Each row of a before or after table is a point. One or more steps were done to the points. Then noise was added and the rows were shuffled. The steps act on how far a point lies along the listed directions, d1 being the first. Write out the steps. A step turns or swaps two directions, mirrors them in a line or flattens them onto one, adds a multiple of one to another, or multiplies one. Angles are multiples of 10 degrees, from the lower direction toward the higher: turns from -170 to 170, lines from 10 to 170 but not 90. Use the fewest steps. Two steps may share a direction if one is a turn and the other turns, adds or multiplies; they go together, in the order done. Otherwise the lowest direction goes first.
In the rows, 128 means zero.

Directions:
(1): [146  64 155]
(2): [191 154 148]
(3): [100 147 191]
Before (9 x 3):
[[136 154  79]
 [112  96 138]
 [159 153 136]
 [152 136 108]
 [ 84 126 161]
 [125 210 112]
 [119 129  70]
 [129 135  95]
 [114 118 145]]
After (9 x 3):
[[123 144  94]
 [ 75 128 179]
 [112 115 155]
 [110  84 158]
 [118 249  79]
 [133 173  69]
 [109 146  77]
 [157 136  95]
 [164 152 109]]
Steps: multiply d1 by 1.6; add -0.7 times d2 to d3

Directions:
(1): [ 65 131  92 181  90 153]
(2): [125 187 133 144 190 178]
(3): [153 154  70  74  93 165]
Before (14 x 6):
[[ 72 126 136 185 155 135]
 [106 115 155 154 148 149]
 [108  79 138 136 102  80]
 [120 146  51  53  75 152]
 [ 82 106 116 120  75  87]
 [107  57 148 152  96  83]
 [152 144  55  70  76 142]
 [119 146  88 122  98 170]
 [104 144 184 195 164  95]
 [102 135 168 169 151 125]
 [108  54 133 116  73  41]
 [133 115 123 143 110 107]
 [118 134 130 162 162 128]
 [ 88 162  61 149  92 186]]
After (14 x 6):
[[138  17 124  69  29   8]
 [154 135 144  98 156 164]
 [168 160 113  72 170 157]
 [194 176 165  86 176 113]
 [ 66 113  74 173  63 121]
 [ 36 117  72 151  63 135]
 [155 158 122 115 173 140]
 [149 111 119 121 102 100]
 [118  89 105  71  52  73]
 [104 150  92 139 100 173]
 [114 179  54 122 103 198]
 [165 160 153  93 159 139]
 [171  46 131  72  66  67]
 [148  63 127  81  78  67]]
Steps: swap d1 and d3; multiply d2 by 1.6

Directions:
(1): [112 192 186 143 179 109  62  84 130 154 156]
(2): [132 142 149 103  54 114  86 115 101  39 159]
(3): [149 114 226 175 136 101 162 184 133 101 108]
(4): [ 94 142 103 109 190  90 136 160  35  96 109]
Before (14 x 11):
[[151 153 185 141  86 121 103 111 179 118 145]
 [121 154 166 134 181 123 100 123 122 115 133]
 [117 120  89 107 112 163  91  74 160 145 163]
 [139  98  56 126 105 163 141 118 145 173 122]
 [129 147  93 111 108 147  95  83 166 159 136]
 [123 130  80 100 108 158 119  91 150 146 128]
 [132 138 138 125  86 119 101 131 111 102 130]
 [141 131 137 126 117 135 121 122 133 116 132]
 [103 123  35  92 174 151 136 118 112 184 129]
 [139 152 166 137 144 141 122 124 127 138 135]
 [125 111  96 100 139 126 151 122 127 137 113]
 [134 131 120 130 111 133 108 119 144 121 129]
 [153  86 151 152  96 137 183 149 188 153 110]
 [136 152  90 112  94 133  94  83 136 135 153]]
After (14 x 11):
[[125 149  77 104 108 152  88  76 168 164 139]
 [134 144 145 118  67 114  90 127 104  81 138]
 [151 156 195 137  74 118  97 112 176 100 148]
 [133 131 118 127 103 134 106 117 142 115 132]
 [ 96 123   9  86 196 160 140 108 120 216 125]
 [137  98  39 125 119 169 142 113 151 196 119]
 [155  83 157 160 111 138 194 160 195 165 103]
 [114 124  70  97 108 167  84  64 158 146 167]
 [133 154  80 104  82 134  83  73 135 127 160]
 [120 133  63  93 106 162 114  81 148 149 132]
 [121 154 170 136 181 120 101 126 122 112 133]
 [140 150 169 140 148 142 123 128 127 140 133]
 [142 130 138 125 112 134 118 123 131 109 137]
 [125 110  87 100 147 129 155 120 127 149 111]]
Steps: multiply d2 by 1.6; multiply d3 by 1.3

Directions:
(1): [183 145  98 131  26 129 115 104 147 115 212 145 176 117 165 135  71 117]
(2): [ 91  77 122 190 122 124 182 139 100 161 139 163 124 206 161 196 112  63]
(3): [ 99  72  75  39  65 110 152 142 114 111  83 139 133 104  95  99 139  54]
(4): [154  91 119 158  84 113  71  64  95 106  83 111 158 217 118  99 183 161]
(5): [120  48 130 149 122  79 155 120  66  97 132  88  86  79 174 108  72 192]
Before (13 x 18):
[[ 73 110 111  60 153 139 182 166 133 145  83 155 100  91  78 149 161  39]
 [156 163 159 131 155 113  91 135 141  61 191  84 114  25 134  96  73 209]
 [101 108 107  57 101 119 158 145 124 105 120 120 141  91 101 102 117 104]
 [ 88 156 102  32 177 171 109 170 174 147  45 145 146 119  61 131 174  64]
 [109 151 122 107 168 147 146 180 140 150 119 135 114 105 126 158 135 118]
 [116 108 124 103  98 137  87 133 140 130  79 165 146 197  51 135 199  57]
 [152 180 140 114 110 142 127 143 174 124 192 112 126  64 163 127  64 151]
 [123 150 104 105 122 123 100 133 157 148 109 133 169 150 114 123 148  60]
 [ 84 134 114  63 121 142 115 138 145 152  99 127 151 202  78 159 174  22]
 [149 139 140 115 129 138 149 151 138 122 173 120 109  30 157 120  57 152]
 [138 163 144 105 159 147 165 147 154 118 131 125 110  66 135 116  91 106]
 [ 58 101 135  88 180 139 155 167 132 162  45 149 124 156  76 136 160  52]
 [ 99 134 151  96 170 117 155 137 112 144  85 118  96 134 105 109 120  83]]
After (13 x 18):
[[122  90 159 139 179 127 110 113  96 117  62  88  94 118 113  88 159 191]
 [ 93 100 108  62 113 116 148 140 113 108  90 113 140 113  91  95 140 115]
 [ 75 131 119  73 143 150 177 190 162 167 119 170 133 100 103 159  97  30]
 [ 97 173  93  23 158 176 124 183 186 145  85 158 151  91  76 144 138  52]
 [119 140 156 122 189 136 143 127 131 113  65 107 100 115 108  97 152 126]
 [ 92 153 106  55 103 145 128 153 161 153 143 138 160 167  91 170 138   9]
 [135 145 109  90  63 144 114 158 174 135 163 187 159 133  82 158 128  28]
 [103 140 128 111 177 143 137 176 131 149  95 128 111 124 120 150 156 121]
 [127 128 157 144 164 128  83 105 121 116  64  76 111 160 113  90 171 194]
 [ 72 110 110  60 147 138 185 169 137 147  83 157 103  87  75 149 159  35]
 [122 151 103 102 120 123 100 133 159 150 112 134 168 147 114 124 143  58]
 [143 129 168 145 189 105  65 109 110  59 117  67 103  82 110  74 137 233]
 [106 146 144  89 155 121 169 147 126 148 119 126 101 104 119 118  92  71]]
Steps: swap d1 and d4

Directions:
(1): [120 228 125  58 146  93  72 152 123 121  72 152 156 136  74 115 118 131
 113 132 172 188 215  75 119  73 168 174 129 156  86 119]
(2): [141 113  62 139  83  99 176 147 149  84 103 104 109 106 130 104 115  92
 165 148  85 162  64 112  65  75  92 155 173 238  67 160]
(3): [134 152 107  59 115 150 103 117 112 249 139 173 135 147 214  94 107 110
 173 122 124 110 133 138  57 116 125  75 222 117 132 113]
Before (8 x 32):
[[123 161  89  74 126  92 103 134 136 117  92 137 148 135 113  96 120 116
  129 119 146 156 184  97  95  62 138 179 139 170 100 114]
 [129  80 163 153 129 152 135 117 125 126 175 109 122 159 156 145 136 150
   93 121 125  81 108 158 166 174 113 102  91  81 169 132]
 [119  47 177 165 162 176 149 104 114 148 203 129 127 144 157 157 155 157
  110  97 109  57 126 188 169 200 127  54  73   7 211 115]
 [132 189 105  36 119 144  68 123  99 234 152 188 170 163 175  88 106 121
  166 124 137 112 175 118  75 113 150 104 199 104 133 108]
 [141  95 195 159 163 144 133 120 138 106 165 110 136 119  91 161 118 174
   89 129 150 106 143 132 213 201 132 109  77  48 169 108]
 [115 176 105 102 125 102 114 143 133 116  99 141 139 117 104 122 143 110
  143 140 125 161 109 100  90  72 121 160 162 196  96 137]
 [121 123 137 128 136 108 128 157 143  53 111 118 116 128  90 135 126 118
  108 126 138 136 146 120 162 117 130 156 104 145 107 118]
 [119 139 110 146  95 106 130 137 151  80 106  97 105 112  97 132 117  89
  105 147  89 142 115 116 123  96 112 177 107 166  69 154]]
After (8 x 32):
[[116 106 141 136 132 153 128 110 122 182 165 146 126 129 175 135 153 123
  148 124 109  82  72 159 113 148 107  89 161 106 169 121]
 [117 178 111 103 150  74 126 170 138  13  75 116 148 122  18 129 136 132
  100 130 135 207 195  75 126  57 156 194  68 184  72 145]
 [139 189 163  87 160 100  95 150 140  91 100 129 157 119  44 136 101 159
   93 142 175 178 204  74 171 124 155 161 103 121 104 111]
 [127 174 125  96 124  96 107 155 134  77  99 113 139 153  89 122 122 135
   92 138 146 166 164  93 128  88 134 174 103 174  90 143]
 [118 150 130  92 108 150  90 112 128 211 141 145 118 139 180 120 106  94
  125 129 102  94 141 142 101 127 124 106 162  86 115 123]
 [119 140 151  82 145 137  95 140 126 154 134 156 125 150 149 124 118 120
  124 113 150 105 172 138 140 135 140 107 147  87 137  95]
 [124  59 127 142 132 152 136  94 130 161 172 129 126 142 179 121 136 133
  129 101 120  65 124 169 136 156 114 108 119  72 183 105]
 [136  40 117 221 102 137 183 123 138  42 187  85 121 118 103 144 145 132
  126 138  82  88  48 153 169 173  98 147  72 131 150 153]]
Steps: turn d2 and d3 by 120 degrees; turn d1 and d2 by -130 degrees

Directions:
(1): [164 163 176 136 116   7  57 126 128 127 164 109  57 139 170 184 117  91
 120  23 115 136 136 125  71 141 159 120  89 170 134 108 149  82 157 180
  46 117 137 131 133 130 125 110 126  81 113 105 127  89  94 177 147 121
  91 108 132 106 120 139 108 127 135 113]
(2): [113 178 151 114 159 124 157 130  99 145 202 147 149 155 132  71 190 193
 131 133  82 154 185 158 114 117  97 124 135 103 174 111 106 182 140  65
 108  74 171 151 129 134 109  91 124 147 151 117 191  25 111 116  98 112
  36 141 113  63 125 121 100 138 114 119]
(3): [109 117  82  84 116 133 172 146 154 143 102  76  82 114 120 118 142 164
 171 109 138 106 112  95 117 141 145 207  83 159 237 189 167 102  93 163
 169 158 145 135 148 144 110 150  91 122 182 108 153 161  86  89 179  69
  68 117 151  95  96 137 101  93  67 158]
(4): [143 153  88 178 131 124 170 161 125 149 178 179 153 118 174  81 143 119
 159 108 159 181  52  94 159  98 152  71 140 106 169 101  96  99 141  91
  94 109  63 108 128 159 112 192  92 166 149 157  91 139 153 222 189  97
 117  80 164 110 142 184 127 117 101 143]
Before (11 x 64):
[[ 81 114  85 120 147 194 194 143 129 131 113 142 165 124 107  70 142 149
  152 180 136 141 112 113 169 109 106 148 137 110 170 156 121 148 110  95
  190 129 122 126 123 145 110 145 110 165 166 125 131 147 136 120 125 117
  129 131 118 127 131 138 131 118  88 152]
 [136 140 169 144 114  92  84  96 119 100 133 111 118 138 147 167 107 100
   97  99 113 132 151 140  89 140 139 117 117 141  82  91 115 135 147 147
   92 124 154 149 117 116 134  58 134  93  89 114 141  63 121 146  86 141
  146 141 106 136 129 110 117 148 163 135]
 [156 109  99 156 114 130 137 141 120 123 103 140 102 104 147 140  89  81
  143 120 171 132  76  97 155 123 156 111 149 132 100 123 126  82 144 151
  125 166  81 123 126 147 131 178 124 138 117 153  74 187 142 171 164 153
  185 104 157 178 143 155 146 119 128 132]
 [146  83 131 134 116 140  96  99 126  98  57 101 118 132 102 192  89  71
   97 172 138  78 128 143 142 132 119 140 132 131  65 154 137 123 112 150
  159 174 124 115 125 114 142 121 161 120  93 132 111 187 131  91 105 161
  212 151 132 199 116 105 151 130 145 130]
 [137 129 134 174 129 129 111 134 103 112 138 152 150 112 134 133 112  88
  133 143 138 136 121 130 160  95 130  81 155  96  80  90  92 137 130 103
   97 105  86 118 125 128 136 141 146 130  99 155  93 141 155 183 116 160
  180 106 124 164 144 114 168 152 162 110]
 [121 130 136 159 136 166 128 108 113 125 117 139 188 125 120 122 127 119
  112 170 133 118 113 134 158 123 101 107 162  96  52 108 114 147 128 116
  147 125 122 118 118 138 136 139 178 138 112 139 120 157 162 148  77 153
  198 142 124 147 165 119 161 148 152 107]
 [110 100 154 119 143 197  94  95 116 112  73 142 178 140  86 141  83  96
   97 181 118 101 153 167 146 136 103 117 169 119  21 121 122 177 124 110
  154 146 127 117 125  99 160 119 180 124  84 140 105 153 158  95  46 189
  220 150  94 192 161  95 163 149 195 109]
 [101 128 108 107 153 179 159 133 136 132 120 119 166 141 108 107 142 162
  123 177 123 130 154 149 159 131 127 148 152 110 132 140 126 155  98  99
  168 133 150 141 137 132 117 138 120 157 147 137 145 127 136  94 109 136
  128 161 112 116 134 121 129 118 122 135]
 [ 90  86  96  80 122 209 156 106 136 121  64 100 152 107  89 127 125 147
  127 197 140  91 128 120 160 126  90 164 135 118 117 179 157 154  90 138
  196 162 163 142 132 102 147 118 138 139 129 133 140 170 139  36 101 151
  164 167 125 151 122  84 127 133 134 135]
 [139 150 155 152 137 101 125 124 126 141 172 158 133 134 146 129 128 125
  110 113 117 151 112 134 133 107 105  84 137 114 120  82 110 137 163 101
   91 106 123 114 142 123 129 114 119 141 123 147 117  89 136 160 121 130
  116 101 123 127 149 128 130 151 136 117]
 [170 125 137 188 124  76  85 136 132 128 160 172 146 138 169 159  85  52
  109  79 169 165  64 122 144 115 150  63 136 139  69  89 110  95 158 149
   82 121  64 118 106 132 125 168 103 129 101 170  76 155 159 224 153 148
  175 101 137 155 149 169 133 144 165  98]]
After (11 x 64):
[[154 168 177 181 135  60  76 130  89 115 190 157 126 130 160 146 126  86
  123  89 112 154 149 144 125  96 134  62 143 106  82  63  89 135 157 103
   37  75 104 126 126 129 131 113 150 111  91 141 111  75 136 211 109 161
  135 101 117 133 143 117 151 161 171  93]
 [167 196 164 147 141  32 116 140  85 142 221 149  75 147 184 116 155 130
  138  45 105 169 151 131  93 121 143  98 128 133 157  86 114 113 182 115
   36  91 139 153 131 155 106 119 118 125 131 122 148  33  96 194 142 131
   47 104 141  84 134 154  98 132 120 109]
 [115 133 184 124 156 167  82  92  97 116 120 157 181 159  99 130 107 110
   88 163  91 119 184 186 129 131  93  97 173 112  22  96 109 197 143  86
  118 113 146 128 122 100 153  94 185 122  80 134 130  88 150 108  26 192
  182 153  85 163 164  93 151 161 203  95]
 [144 133 150 161 127 107 113 121 133 135 149 156 134 126 145 147 107 101
  106 117 132 144  93 128 141 109 112  77 141 117  94  81 113 124 160 116
   98 122 106 106 139 118 138 125 123 138 111 153  93 121 148 166 125 140
  155  99 124 152 154 129 143 151 146 118]
 [ 92  98 114 138 132 245 172  96 116 101  91 141 214 126  94  95 122 145
  103 236 128 126 144 148 163 121  96 119 173  84  63 109  83 200 113  75
  192 134 141 146 107 112 140  77 141 155 103 146 139 106 169  88  55 157
  197 168  99 165 143  95 144 153 160 150]
 [136 139 138 135 116  27  86 140 144 123 129 104  54 126 164 172 101  73
  142  31 139 139  97  94  95 133 163 145  76 181 168 140 163  59 143 198
   86 138 117 120 132 145 113 137 105  90 139  96 106 140  92 189 168 110
  113  98 131 119 118 158 114 110  98 136]
 [107 113 125  80 119 139 123 107 134 124  95  89 112 118 113 149 128 138
  125 135 127  98 139 122 124 133 104 163 111 141 134 168 167 134 107 161
  149 149 175 148 137 105 141 103 134 115 126 117 150 134 114  60 110 142
  126 158 126 126 114  89 111 133 131 126]
 [147 165 181 168 135  80  77 104 104 125 160 137 149 140 152 153 129 101
  101 100 114 131 131 142 116 127 115  88 142 116  49  81 119 128 156 135
   78 103 133 124 119 139 133 117 181 109  98 123 128 105 141 187  77 154
  164 132 121 124 163 124 146 155 163  89]
 [127 136 155 120 153 150 135 100  91 117 139 129 154 163 102 121 161 146
   99 191  87 108 193 179 133 118  79 132 148  96 110 133 107 191 123  70
  145 111 172 140 124 121 122  80 159 148 118 124 181  73 118  73  65 148
  116 169 114 129 115  95 124 145 131 121]
 [132 124 125 118 128 105 100 132 152 123 103  96 109 133 133 173 102 105
  117 108 140 120 128 130 132 144 164 146 123 150 114 138 151  98 108 165
  128 155 132 130 140 129 125 147 121 117 127 127 111 159 122 129 137 139
  151 142 122 136 129 133 130 111 133 131]
 [168 188 180 183 155  38  88 134  98 143 250 194 156 171 187 118 144 102
  103  58 117 197 128 156 116 105 123  44 140 119 100  56  88 142 184  94
   32  58 108 142 106 136 108 122 103 137 111 155 138  34 139 230 119 141
   80 111 119  88 148 163 103 159 163  80]]
Steps: turn d1 and d2 by 160 degrees; add 1.5 times d4 to d1; multiply d3 by 1.3
